Each row is a point. Each copy is the shape, with its points in the same order, stretched, turned, moved and blurred by noise. Say if it was mirrored as well.

Shape (5 x 2):
[[-0.17  0.17]
 [-0.36 -0.30]
 [ 0.39  0.19]
 [ 0.33  0.31]
 [-0.50 -0.08]]
Copy 1:
[[ 0.10 -0.10]
 [-0.43 -0.31]
 [ 0.14  0.42]
 [ 0.27  0.37]
 [-0.18 -0.43]]
Copy 1 is: mirrored
Copy 2 (5 x 2):
[[-0.26  0.12]
 [-0.35 -0.33]
 [ 0.38  0.21]
 [ 0.27  0.28]
 [-0.60 -0.06]]
Copy 2 is: only turned

Shape:
[[ 0.05 -0.46  0.59]
 [-0.21  0.11 -0.38]
 [ 0.37 -0.45 -0.20]
 [ 0.21 -0.12 -0.15]
 [-0.14  0.41 -0.03]
 [-0.19 -0.12  0.19]
 [ 0.12  0.14  0.11]]
Copy 1, 7 rows:
[[-0.31  0.00 -0.94]
 [ 0.00 -0.34  0.35]
 [ 0.57 -0.48 -0.39]
 [ 0.33 -0.17 -0.07]
 [-0.14  0.24  0.24]
 [-0.36 -0.10 -0.29]
 [-0.03  0.14 -0.09]]
Copy 1 is: mirrored
Copy 2 (7 x 3):
[[-0.65 -0.42  0.49]
 [ 0.01  0.36 -0.29]
 [-0.19  0.40  0.48]
 [ 0.01  0.20  0.22]
 [ 0.23 -0.10 -0.35]
 [-0.42 -0.12  0.02]
 [ 0.14 -0.10  0.02]]
Copy 2 is: mirrored
Copy 3, 7 rows:
[[ 0.86  0.02 -0.22]
 [-0.33 -0.13  0.07]
 [ 0.55 -0.59  0.05]
 [ 0.37 -0.29  0.20]
 [-0.10  0.13  0.22]
 [ 0.19  0.12 -0.09]
 [ 0.26 -0.01  0.24]]
Copy 3 is: mirrored
Copy 4:
[[-0.64 -0.20  0.22]
 [ 0.42 -0.11 -0.44]
 [-0.32  0.36 -0.40]
 [ 0.06  0.17 -0.26]
 [ 0.60 -0.20  0.02]
 [-0.08 -0.29 -0.06]
 [ 0.22  0.05  0.12]]
Copy 4 is: mirrored

Shape:
[[-0.05 -0.24  0.18 -0.40]
 [-0.54 -0.36  0.46 -0.12]
 [-0.34 -0.29 -0.03  0.53]
 [-0.10 -0.21  0.20  0.32]
 [ 0.52  0.06 -0.17  0.06]
 [-0.24  0.14  0.03  0.35]
 [-0.12 -0.24 -0.19  0.20]
 [ 0.10  0.17  0.00  0.06]
 [ 0.02  0.48 -0.17 -0.31]
 [-0.59  0.03  0.40  0.01]]
Copy 1 (10 x 4):
[[ 0.05 -0.46  0.10 -0.13]
 [-0.44 -0.19  0.70  0.18]
 [-0.74  0.26  0.14  0.22]
 [-0.35  0.06  0.07  0.40]
 [ 0.28 -0.12 -0.63  0.03]
 [-0.21  0.37  0.13  0.15]
 [-0.43 -0.01 -0.09 -0.07]
 [ 0.13  0.06 -0.16  0.04]
 [ 0.49 -0.02 -0.18 -0.40]
 [-0.27  0.11  0.67  0.16]]
Copy 1 is: only turned
Copy 2, 10 rows:
[[ 0.22 -0.36  0.42  0.06]
 [ 0.79 -0.06  0.28 -0.56]
 [ 0.35 -0.13 -0.54 -0.50]
 [ 0.36  0.05 -0.19 -0.17]
 [-0.34 -0.14 -0.05  0.50]
 [ 0.01  0.16 -0.25 -0.42]
 [ 0.07 -0.34 -0.28 -0.21]
 [-0.18  0.05 -0.03  0.04]
 [-0.60 -0.03  0.17 -0.07]
 [ 0.42  0.12  0.21 -0.69]]
Copy 2 is: mirrored
Copy 3 (10 x 4):
[[-0.17  0.10  0.22 -0.49]
 [ 0.15 -0.39  0.43 -0.79]
 [ 0.07 -0.49  0.06 -0.07]
 [ 0.06 -0.16  0.31 -0.04]
 [-0.13  0.51  0.07  0.46]
 [ 0.34 -0.11 -0.06 -0.01]
 [-0.19 -0.15 -0.07 -0.05]
 [ 0.21  0.32  0.03  0.05]
 [ 0.24  0.56 -0.42 -0.20]
 [ 0.46 -0.24  0.17 -0.72]]
Copy 3 is: mirrored

Shape:
[[-0.50 -0.10  0.15 -0.16  0.07  0.13  0.00  0.65]
 [-0.10  0.42  0.12 -0.33  0.03  0.35 -0.49 -0.17]
 [ 0.04 -0.03  0.31 -0.34 -0.26 -0.17  0.28 -0.15]
 [-0.55 -0.21 -0.56  0.04  0.15  0.01 -0.17  0.18]
 [ 0.19 -0.35 -0.54  0.26  0.50 -0.53  0.09  0.62]
 [ 0.23  0.19 -0.33 -0.56  0.00 -0.19 -0.41 -0.13]
 [-0.07  0.54  0.11  0.32  0.00 -0.52 -0.03  0.23]
 [ 0.26 -0.29 -0.34  0.13 -0.06 -0.17 -0.07  0.05]
 [-0.16 -0.21  0.10 -0.43  0.09 -0.21 -0.29 -0.01]
 [ 0.33 -0.15  0.21  0.28  0.41  0.05 -0.34  0.24]
 [ 0.09 -0.05 -0.44 -0.07 -0.25 -0.36 -0.02  0.39]
 [ 0.25  0.51 -0.11  0.26  0.33 -0.13 -0.06  0.05]]
Copy 1 (12 x 8):
[[ 0.21  0.00  0.31 -0.80  0.09 -0.02  0.30 -0.32]
 [-0.03  0.20 -0.32  0.06  0.39 -0.18  0.64  0.15]
 [ 0.33  0.22  0.11  0.26 -0.38  0.47  0.25  0.33]
 [-0.17 -0.03 -0.13 -0.30 -0.26 -0.38 -0.02 -0.69]
 [-0.27 -0.70 -0.24 -0.28 -0.26  0.36 -0.65 -0.56]
 [ 0.12 -0.04 -0.81  0.41 -0.09  0.33  0.15 -0.12]
 [-0.39  0.37  0.13 -0.06  0.23  0.42 -0.15 -0.09]
 [ 0.04 -0.16 -0.22  0.21 -0.17 -0.05 -0.43 -0.08]
 [ 0.46 -0.04 -0.14  0.31 -0.12  0.25  0.40 -0.21]
 [-0.06 -0.45  0.21  0.03  0.49 -0.07  0.00  0.15]
 [ 0.13  0.01 -0.43 -0.11 -0.16  0.19 -0.50 -0.28]
 [-0.70 -0.03 -0.20 -0.07  0.21  0.25 -0.02 -0.04]]
Copy 1 is: mirrored
Copy 2:
[[-0.35  0.13 -0.14  0.07 -0.21 -0.57  0.35  0.36]
 [-0.07 -0.42 -0.55  0.33 -0.77 -0.09  0.01 -0.03]
 [ 0.17 -0.06  0.02  0.30  0.09  0.05  0.59 -0.16]
 [-0.28 -0.31 -0.26 -0.50  0.16 -0.20 -0.05 -0.10]
 [-0.16  0.43  0.77 -0.81  0.54 -0.21 -0.11 -0.01]
 [ 0.22 -0.33 -0.02 -0.51 -0.42 -0.01  0.00 -0.19]
 [-0.44  0.08  0.29  0.37 -0.29 -0.07  0.13 -0.58]
 [ 0.26  0.15  0.07 -0.48  0.35 -0.03 -0.02 -0.28]
 [ 0.24 -0.24  0.03  0.08  0.02 -0.42  0.26  0.02]
 [ 0.16  0.31  0.18  0.27  0.08 -0.39 -0.16  0.11]
 [ 0.00  0.16  0.11 -0.77  0.01 -0.16  0.13 -0.30]
 [-0.37  0.03  0.23  0.13 -0.29  0.24 -0.17 -0.33]]
Copy 2 is: only turned
Copy 3, 12 rows:
[[ 0.06 -0.11 -0.06  0.48  0.62 -0.74 -0.03 -0.25]
 [ 0.16 -0.01  0.35  0.28 -0.05  0.27  0.12  0.22]
 [ 0.31 -0.44 -0.08  0.05  0.08 -0.24 -0.32  0.48]
 [-0.14  0.38 -0.21 -0.03  0.50 -0.35  0.40 -0.21]
 [-0.32  0.02 -0.68 -0.21  0.73  0.14  0.08 -0.78]
 [-0.02 -0.20 -0.21  0.01  0.42  0.53  0.35  0.38]
 [-0.15  0.10  0.41 -0.40  0.49  0.24 -0.41 -0.12]
 [-0.36  0.04 -0.37 -0.08  0.12  0.21 -0.05  0.16]
 [-0.07 -0.50 -0.14  0.18  0.32 -0.18  0.24  0.14]
 [-0.35 -0.20 -0.03  0.20 -0.13  0.30 -0.16 -0.45]
 [-0.31  0.04 -0.38 -0.01  0.72  0.09 -0.01  0.27]
 [ 0.11  0.30  0.18 -0.33  0.10  0.66 -0.25 -0.39]]
Copy 3 is: only turned
Copy 4:
[[-0.40  0.42 -0.31 -0.19  0.14  0.51 -0.01  0.09]
 [ 0.20  0.32  0.03  0.48 -0.20 -0.18 -0.42 -0.42]
 [-0.30  0.12  0.08  0.20  0.00 -0.14  0.57  0.11]
 [ 0.11  0.00 -0.50 -0.38  0.06  0.09 -0.09  0.00]
 [ 0.34 -0.18  0.37 -0.68  0.62  0.69  0.07  0.46]
 [ 0.48  0.40  0.43 -0.01 -0.01 -0.26 -0.14 -0.05]
 [ 0.33  0.00 -0.03  0.51  0.50  0.61  0.46 -0.35]
 [ 0.34 -0.14  0.19 -0.19 -0.01 -0.12 -0.01  0.55]
 [-0.22  0.40  0.06 -0.16  0.25 -0.08  0.01  0.18]
 [ 0.21 -0.20  0.64  0.06  0.21  0.27 -0.45  0.38]
 [ 0.45  0.19 -0.04 -0.11  0.15  0.36  0.30  0.26]
 [ 0.56 -0.21  0.53  0.34  0.19  0.48 -0.05 -0.46]]
Copy 4 is: only turned
